Every row gives one point. The points of each table are mixes of a few directions, plus a little noise. Count the directions of each table, and those that both share. Where both have some left over, give the other angles between the two spaces (their principal angles), to ten degrees, smallest first.

First, 4 rows:
[[-0.59 -0.52]
 [ 0.43  0.38]
 [ 0.11  0.09]
 [ 0.05  0.04]]
Second, 7 rows:
[[-0.13 -0.39]
 [ 0.32  0.97]
 [-0.17 -0.53]
 [ 0.04  0.11]
 [-0.01 -0.02]
 [ 0.07  0.20]
 [-0.11 -0.34]]
Directions: first 1, second 1, shared 0; angles 30

First, 8 rows:
[[ 0.07  0.02 -0.27  0.04]
 [ 0.34 -0.65 -0.53 -0.55]
 [ 0.01 -0.20  0.18 -0.21]
 [-0.12  0.07  0.36  0.03]
 [ 0.18 -0.57 -0.01 -0.52]
 [-0.32  0.74  0.36  0.65]
 [-0.15  0.25  0.27  0.21]
 [-0.01  0.36 -0.36  0.37]]
Second:
[[-1.12 -0.38 -0.23 -0.05]
 [ 0.28  0.06 -0.16  0.06]
 [-0.18 -0.57  0.22  0.22]
 [ 0.40  0.22 -0.18  0.01]
 [ 0.14  0.85 -0.09 -0.39]
 [ 0.25 -0.08  0.21  0.07]
 [ 0.22 -0.10  0.25  0.07]]
Directions: first 2, second 3, shared 1; angles 70

First:
[[-0.50 -0.22  0.19  0.26 -0.57  0.42]
 [-0.34 -0.21  0.27  0.28 -0.60  0.58]
 [ 0.03 -0.10  0.26  0.17 -0.34  0.50]
 [-0.26  0.06 -0.30 -0.14  0.27 -0.57]
 [-0.36 -0.18  0.21  0.24 -0.51  0.46]
 [ 0.01  0.06 -0.11 -0.09  0.18 -0.24]
 [ 0.82  0.24 -0.05 -0.23  0.56 -0.19]
 [ 0.41  0.24 -0.29 -0.32  0.68 -0.63]
 [ 0.18  0.12 -0.16 -0.16  0.34 -0.34]]
Second (7 x 6):
[[ 0.36  0.12 -0.24 -0.17 -0.06  0.00]
 [ 0.31  0.03 -0.19 -0.11 -0.05  0.05]
 [-0.44  0.60  0.20 -0.24  0.14 -0.53]
 [-0.03  0.06 -0.04  0.46  0.37 -0.68]
 [-0.05 -0.20  0.07 -0.07 -0.17  0.42]
 [-0.51 -0.87  0.47  0.31 -0.25  0.98]
 [ 0.36  0.26 -0.27 -0.17  0.03 -0.22]]
Directions: first 2, second 3, shared 0; angles 30, 50

First:
[[ 0.80  0.48  0.36  0.03  0.12  0.53 -0.18  0.12  0.16]
 [ 0.15  0.09  0.07  0.01  0.03  0.11 -0.04  0.02  0.03]
 [-0.23 -0.14 -0.12 -0.01 -0.04 -0.15  0.04 -0.03 -0.05]
 [-0.13 -0.07 -0.05  0.00 -0.02 -0.08  0.03 -0.02 -0.02]
 [-0.37 -0.22 -0.16 -0.01 -0.05 -0.23  0.07 -0.06 -0.07]
 [ 1.03  0.63  0.48  0.05  0.16  0.68 -0.23  0.14  0.21]
 [-1.28 -0.77 -0.59 -0.06 -0.20 -0.84  0.28 -0.18 -0.26]]
Second (8 x 9):
[[-0.09 -0.35  0.58  0.32 -0.55  0.31 -0.15  0.40 -0.36]
 [ 0.78  0.69 -0.12 -0.21  0.54  0.22 -0.04 -0.21  0.42]
 [-0.08 -0.19  0.26  0.15 -0.26  0.12 -0.06  0.19 -0.18]
 [-0.30 -0.46  0.44  0.29 -0.55  0.15 -0.09  0.35 -0.38]
 [ 0.21  0.51 -0.70 -0.41  0.72 -0.34  0.17 -0.51  0.49]
 [-0.55 -0.08 -0.77 -0.29  0.36 -0.67  0.26 -0.42  0.18]
 [-0.10 -0.21  0.28  0.17 -0.30  0.13 -0.07  0.21 -0.20]
 [ 0.12  0.08  0.04  0.00  0.03  0.07 -0.02  0.01  0.03]]
Directions: first 1, second 2, shared 1

First, 10 rows:
[[ 0.17  0.15 -0.02 -0.38 -0.15  0.11 -0.50  0.77 -0.20 -0.30 -0.23]
 [ 0.07 -0.10  0.10 -0.54  0.07 -0.37 -0.08  0.11 -0.39 -0.33 -0.18]
 [-0.19  0.50  0.38  0.41 -0.30  0.05  0.05 -0.76  0.02  0.55  0.17]
 [-0.38  0.51  0.19  0.32 -0.29 -0.15  0.44 -0.27  0.11  0.40  0.07]
 [-0.09 -0.18  0.15 -0.40 -0.18 -0.15 -0.12  0.65 -0.13 -0.33  0.15]
 [ 0.46 -0.30 -0.77 -0.19  0.59 -0.22 -0.16  0.40  0.23 -0.38 -0.06]
 [-0.27  0.04  0.42  0.42 -0.32  0.11  0.10 -0.49  0.21  0.42  0.59]
 [ 0.08 -0.03  0.08  0.34  0.05  0.22 -0.12 -0.60  0.12  0.28  0.19]
 [-0.39 -0.02  0.51 -0.19 -0.39  0.19  0.26  0.20 -0.38 -0.07 -0.33]
 [ 0.52 -0.59 -1.04  0.19  0.92  0.20  0.14 -0.02  0.40 -0.23 -0.38]]
Second (8 x 11):
[[ 0.76 -0.66  0.75 -0.35 -0.09 -0.30 -0.08  0.18  1.16  0.99 -0.57]
 [ 0.38 -0.34  0.38 -0.18 -0.05 -0.15 -0.04  0.09  0.59  0.50 -0.29]
 [-0.46  0.40 -0.45  0.21  0.05  0.18  0.05 -0.11 -0.70 -0.60  0.35]
 [-0.01  0.01 -0.01  0.01  0.00  0.00  0.00  0.00 -0.01 -0.01  0.01]
 [ 0.03 -0.03  0.03 -0.02  0.00 -0.02  0.00  0.01  0.05  0.05 -0.03]
 [-0.66  0.57 -0.64  0.30  0.08  0.26  0.07 -0.15 -1.01 -0.86  0.49]
 [-0.09  0.08 -0.09  0.04  0.01  0.04  0.01 -0.02 -0.14 -0.12  0.07]
 [ 0.04 -0.03  0.04 -0.02  0.00 -0.01  0.00  0.01  0.06  0.05 -0.03]]
Directions: first 6, second 1, shared 0; angles 80

First (8 x 14):
[[ 0.23 -0.06  0.13 -0.17 -0.17 -0.04 -0.30 -0.05  0.24  0.12 -0.17  0.20
  -0.30 -0.26]
 [ 0.35 -0.09  0.19 -0.27 -0.27 -0.07 -0.47 -0.08  0.37  0.18 -0.27  0.31
  -0.47 -0.40]
 [-0.81  0.22 -0.45  0.62  0.62  0.15  1.07  0.18 -0.84 -0.41  0.61 -0.71
   1.08  0.91]
 [-0.49  0.13 -0.27  0.38  0.38  0.09  0.65  0.11 -0.52 -0.25  0.37 -0.44
   0.66  0.55]
 [ 0.43 -0.12  0.24 -0.33 -0.33 -0.08 -0.57 -0.09  0.45  0.22 -0.32  0.38
  -0.57 -0.48]
 [-0.07  0.02 -0.04  0.06  0.05  0.02  0.10  0.01 -0.07 -0.04  0.05 -0.06
   0.09  0.08]
 [ 0.27 -0.07  0.15 -0.20 -0.20 -0.05 -0.35 -0.06  0.28  0.14 -0.20  0.24
  -0.36 -0.30]
 [ 0.10 -0.02  0.05 -0.07 -0.07 -0.02 -0.13 -0.02  0.10  0.05 -0.07  0.09
  -0.13 -0.11]]
Second:
[[ 0.18 -0.07 -0.18 -0.12 -0.04 -0.30 -0.65 -0.35  0.56  0.33  0.02 -0.47
  -0.51 -0.28]
 [-0.09  0.38  0.22  0.11  0.07  0.17  0.16  0.11 -0.15  0.00  0.20  0.19
  -0.13 -0.01]
 [ 0.08  0.13 -0.29  0.32  0.26 -0.23 -0.35 -0.11  0.35  0.11  0.10 -0.62
   0.02 -0.15]
 [-0.08  0.29 -0.44  0.88  0.62 -0.08  0.19  0.26 -0.06 -0.26  0.13 -0.69
   0.88  0.10]
 [ 0.01 -0.21  0.41 -0.68 -0.49  0.15  0.02 -0.12 -0.11  0.12 -0.11  0.69
  -0.58 -0.01]
 [ 0.01 -0.35  0.26 -0.57 -0.42  0.11  0.10 -0.06 -0.15  0.01 -0.20  0.58
  -0.26  0.08]
 [-0.09 -0.05  0.49 -0.50 -0.39  0.31  0.35  0.08 -0.38 -0.04 -0.05  0.86
  -0.31  0.11]
 [ 0.10 -0.59 -0.75  0.38  0.28 -0.35 -0.08  0.01  0.17 -0.25 -0.34 -0.78
   0.99  0.16]
 [-0.10  0.19 -0.21  0.56  0.38  0.05  0.33  0.27 -0.22 -0.26  0.07 -0.26
   0.69  0.15]
 [-0.02  0.30  0.48 -0.38 -0.27  0.17 -0.09 -0.10  0.00  0.24  0.19  0.50
  -0.81 -0.15]]
Directions: first 1, second 3, shared 0; angles 30

First (8 x 18):
[[ 0.17  0.11 -0.01  0.09  0.26  0.12  0.06 -0.03 -0.05  0.05  0.27 -0.01
  -0.19  0.13 -0.06  0.03  0.26 -0.25]
 [-0.94 -0.14  0.28 -0.12  0.11 -0.87 -0.29  0.11  0.02 -0.28 -0.16  0.31
  -0.42 -0.09  0.26  0.75 -0.27 -0.10]
 [-0.18 -0.34  0.35 -0.06 -0.39 -0.13  0.20  0.44 -0.14 -0.07  0.26 -0.25
  -0.24 -0.25 -0.42 -0.33  0.16  0.25]
 [ 0.22  0.59 -0.16  0.21  0.92  0.07 -0.16 -0.19  0.17  0.23 -0.24  0.69
   0.04 -0.03  0.72  0.41  0.11 -0.12]
 [ 0.36 -0.17  0.36 -0.47  0.70  0.59  0.89  0.19 -0.78 -0.09  0.31 -0.49
   0.13  0.34  0.59 -0.41  0.51  0.43]
 [-0.13 -0.10 -0.67  0.29 -0.92 -0.24 -0.60 -0.55  0.53 -0.22  0.01 -0.19
   0.06  0.04 -0.48  0.12 -0.37 -0.47]
 [ 0.14 -0.06 -0.30  0.26 -0.61  0.07 -0.12  0.00  0.31  0.03 -0.04 -0.03
   0.23 -0.51 -0.12 -0.46 -0.01  0.41]
 [ 0.37  0.07  0.14 -0.22 -0.08  0.37  0.02  0.02 -0.06  0.33 -0.41 -0.03
   0.41  0.37 -0.49 -0.11 -0.40 -0.21]]
Second, 11 rows:
[[ 0.14  0.02  0.00 -0.11 -0.01  0.18  0.10  0.06 -0.02  0.09 -0.32  0.05
   0.37 -0.13  0.23 -0.22 -0.15  0.39]
 [ 0.10  0.03  0.01 -0.07  0.11  0.15  0.13  0.06 -0.05  0.05 -0.19  0.06
   0.26 -0.15  0.32 -0.17 -0.02  0.38]
 [-0.07  0.04  0.01  0.09  0.25 -0.09  0.07  0.00 -0.06 -0.09  0.30  0.02
  -0.28 -0.05  0.19  0.09  0.31 -0.06]
 [-0.23  0.10  0.03  0.34  0.77 -0.33  0.18  0.00 -0.17 -0.32  1.03  0.05
  -0.98 -0.09  0.49  0.34  0.98 -0.32]
 [ 0.01  0.05  0.01  0.03  0.26  0.01  0.13  0.04 -0.07 -0.05  0.13  0.05
  -0.08 -0.12  0.33 -0.03  0.23  0.16]
 [-0.13  0.05  0.02  0.18  0.42 -0.18  0.10  0.00 -0.09 -0.17  0.55  0.02
  -0.53 -0.05  0.27  0.18  0.54 -0.17]
 [ 0.13 -0.02 -0.01 -0.16 -0.21  0.19  0.02  0.03  0.03  0.13 -0.45  0.01
   0.48 -0.05  0.00 -0.21 -0.34  0.32]
 [-0.09 -0.25 -0.06 -0.18 -1.37 -0.11 -0.70 -0.22  0.40  0.23 -0.63 -0.28
   0.34  0.65 -1.76  0.20 -1.19 -0.92]
 [ 0.34  0.03  0.00 -0.29 -0.13  0.47  0.20  0.12 -0.02  0.25 -0.87  0.10
   1.00 -0.27  0.45 -0.54 -0.50  0.95]
 [-0.19  0.02  0.02  0.21  0.31 -0.26  0.00 -0.04 -0.05 -0.19  0.62 -0.02
  -0.65  0.05  0.03  0.28  0.50 -0.41]
 [-0.03 -0.08 -0.02 -0.05 -0.41 -0.05 -0.21 -0.07  0.12  0.06 -0.17 -0.08
   0.07  0.20 -0.54  0.08 -0.35 -0.31]]
Directions: first 6, second 2, shared 2

First (9 x 20):
[[ 0.00 -0.09  0.45 -0.40  0.48  0.15  0.10  0.10 -0.28  0.10  0.06  0.18
  -0.32 -0.44 -0.40 -0.02 -0.06 -0.14  0.25 -0.02]
 [ 0.01  0.12 -0.67  0.60 -0.74 -0.22 -0.18 -0.15  0.41 -0.13 -0.09 -0.29
   0.46  0.66  0.59  0.02  0.09  0.17 -0.38  0.05]
 [ 0.00  0.08 -0.53  0.46 -0.57 -0.18 -0.13 -0.12  0.33 -0.10 -0.08 -0.22
   0.37  0.51  0.46  0.00  0.07  0.14 -0.30  0.04]
 [ 0.00 -0.08  0.48 -0.42  0.51  0.16  0.11  0.11 -0.29  0.09  0.06  0.18
  -0.33 -0.46 -0.41 -0.01 -0.07 -0.14  0.27 -0.04]
 [ 0.00 -0.05  0.20 -0.18  0.23  0.06  0.05  0.05 -0.13  0.04  0.04  0.09
  -0.14 -0.20 -0.19 -0.01 -0.03 -0.06  0.12 -0.01]
 [ 0.00 -0.10  0.62 -0.55  0.67  0.20  0.15  0.14 -0.40  0.11  0.10  0.25
  -0.43 -0.60 -0.55 -0.01 -0.09 -0.17  0.35 -0.04]
 [ 0.00 -0.09  0.51 -0.45  0.54  0.17  0.11  0.12 -0.32  0.10  0.07  0.21
  -0.35 -0.50 -0.44 -0.01 -0.07 -0.14  0.29 -0.03]
 [ 0.00  0.22 -1.23  1.09 -1.33 -0.41 -0.30 -0.27  0.78 -0.24 -0.18 -0.50
   0.85  1.21  1.08  0.03  0.16  0.32 -0.70  0.09]
 [ 0.01 -0.03  0.17 -0.16  0.20  0.06  0.06  0.04 -0.11  0.04  0.03  0.08
  -0.13 -0.17 -0.16  0.00 -0.03 -0.06  0.10 -0.01]]
Second (8 x 20):
[[ 0.37  1.31 -0.13 -0.74  0.11  0.12 -0.33 -0.41 -0.21 -0.17 -0.06  0.32
  -0.54  0.05 -0.90 -0.75  0.20  0.51 -0.42 -0.47]
 [-0.17 -0.06  0.52  0.29 -0.28 -0.61  0.50  0.34  0.32 -0.12 -0.10 -0.54
   1.02  0.61  1.45  0.11  0.05  0.80  0.18  0.92]
 [-0.23 -0.08 -0.15 -0.60  0.12  0.15 -0.11 -0.08 -0.14 -0.10 -0.06 -0.16
   0.38 -0.06  0.52  0.16  0.37  0.17 -0.57  0.03]
 [-0.15 -0.57 -0.30 -0.09  0.16  0.36 -0.19 -0.05 -0.15  0.10  0.06  0.11
  -0.20 -0.39 -0.23  0.33  0.03 -0.62 -0.15 -0.31]
 [ 0.25  0.41 -0.08 -0.01  0.04  0.12 -0.16 -0.15 -0.07  0.02  0.04  0.29
  -0.56 -0.11 -0.82 -0.31 -0.12 -0.12  0.10 -0.36]
 [-0.04 -0.35  0.17  0.48 -0.11 -0.17  0.20  0.19  0.16  0.07  0.03 -0.11
   0.15  0.09  0.26  0.18 -0.19 -0.10  0.36  0.25]
 [ 0.03 -0.10  0.16  0.36 -0.10 -0.18  0.16  0.13  0.13  0.03  0.01 -0.06
   0.06  0.12  0.12  0.03 -0.15  0.02  0.30  0.18]
 [-0.04 -0.55 -0.17  0.29  0.06  0.22 -0.08  0.03 -0.03  0.15  0.10  0.14
  -0.33 -0.31 -0.39  0.25 -0.17 -0.65  0.20 -0.25]]
Directions: first 1, second 3, shared 0; angles 60
